Rows are points. Each copy is the shape, with its points in the same order, turned, moved and blurred by noise. Some copies are also mirrored. Which?

Shape (7 x 2):
[+1.78 -1.50]
[+1.93 -0.71]
[+0.22 -0.94]
[+1.29 +0.14]
[+0.30 -0.14]
[-1.53 +1.71]
[-2.79 +1.30]
Copy 1 (7 x 2):
[+2.57 -0.38]
[+2.56 +0.31]
[+0.93 -0.10]
[+1.79 +1.14]
[+0.85 +0.64]
[-1.20 +2.24]
[-2.41 +1.62]
Copy 1 is: only turned
Copy 2 (7 x 2):
[+2.51 -0.09]
[+2.12 -0.78]
[+1.00 +0.51]
[+1.06 -1.01]
[+0.54 -0.12]
[-2.15 -0.37]
[-2.81 +0.75]
Copy 2 is: mirrored
Copy 3 (7 x 2):
[+1.63 +2.31]
[+1.58 +1.59]
[+0.35 +1.04]
[+1.58 +1.24]
[+0.32 +0.50]
[-0.27 -1.95]
[-1.73 -2.02]
Copy 3 is: mirrored

Shape (9 x 4):
[-0.74 -0.13 +2.35 +0.30]
[+2.08 -1.20 -0.48 -0.18]
[-2.28 +1.74 +0.48 +2.04]
[-0.88 +1.24 +0.33 +0.52]
[-0.79 +0.31 +1.07 +0.82]
[-1.28 +1.35 +1.48 -0.49]
[+1.98 +0.78 -1.23 -0.47]
[-1.19 -0.13 -1.37 -1.92]
[+0.82 -0.36 -4.06 -1.42]
Copy 1 (9 x 4):
[-0.53 +0.20 +3.08 -0.82]
[+1.68 -0.08 -0.43 -0.61]
[-1.82 -0.45 +3.02 +2.37]
[-0.76 +0.59 +1.92 +1.28]
[-0.58 -0.07 +2.32 +0.36]
[-1.22 +1.51 +2.60 +0.33]
[+1.52 +1.35 -0.53 +1.01]
[-1.91 +1.32 -0.73 -0.17]
[-0.24 +0.89 -3.45 +1.15]
Copy 1 is: only turned
Copy 2 (9 x 4):
[+0.59 -0.28 +0.60 -2.71]
[+0.25 +0.70 +1.17 +1.36]
[+2.11 -1.35 -2.29 -2.44]
[+1.38 +0.21 -1.45 -1.52]
[+0.89 -0.48 -0.31 -1.86]
[+0.73 +0.79 -1.08 -2.92]
[+1.32 +1.75 -0.49 +1.26]
[-1.50 +1.15 -2.07 -0.20]
[-0.69 +1.50 -2.39 +2.88]
Copy 2 is: mirrored
Copy 3 (9 x 4):
[-1.99 +0.09 +1.48 -0.28]
[+1.76 -1.69 +0.79 -1.08]
[-1.22 +1.59 +2.19 +2.87]
[-0.15 +1.25 +1.25 +1.05]
[-0.96 +0.32 +1.53 +0.78]
[-1.30 +1.77 +0.89 +0.17]
[+2.70 +0.28 +1.16 -0.41]
[+0.70 +0.83 -1.79 +0.46]
[+3.95 -0.26 -1.63 +1.06]
Copy 3 is: only turned
Copy 4 (9 x 4):
[-1.86 -0.29 +2.62 +0.86]
[-1.32 -2.27 -0.77 +0.29]
[-0.25 +2.23 +1.64 +2.50]
[-1.16 +1.19 +0.53 +1.00]
[-1.19 +0.33 +1.56 +1.24]
[-2.07 +1.30 +1.69 +0.30]
[-1.72 -0.46 -1.85 +0.42]
[+0.05 +0.39 +0.25 -1.97]
[+1.02 -0.48 -3.14 -1.61]
Copy 4 is: mirrored
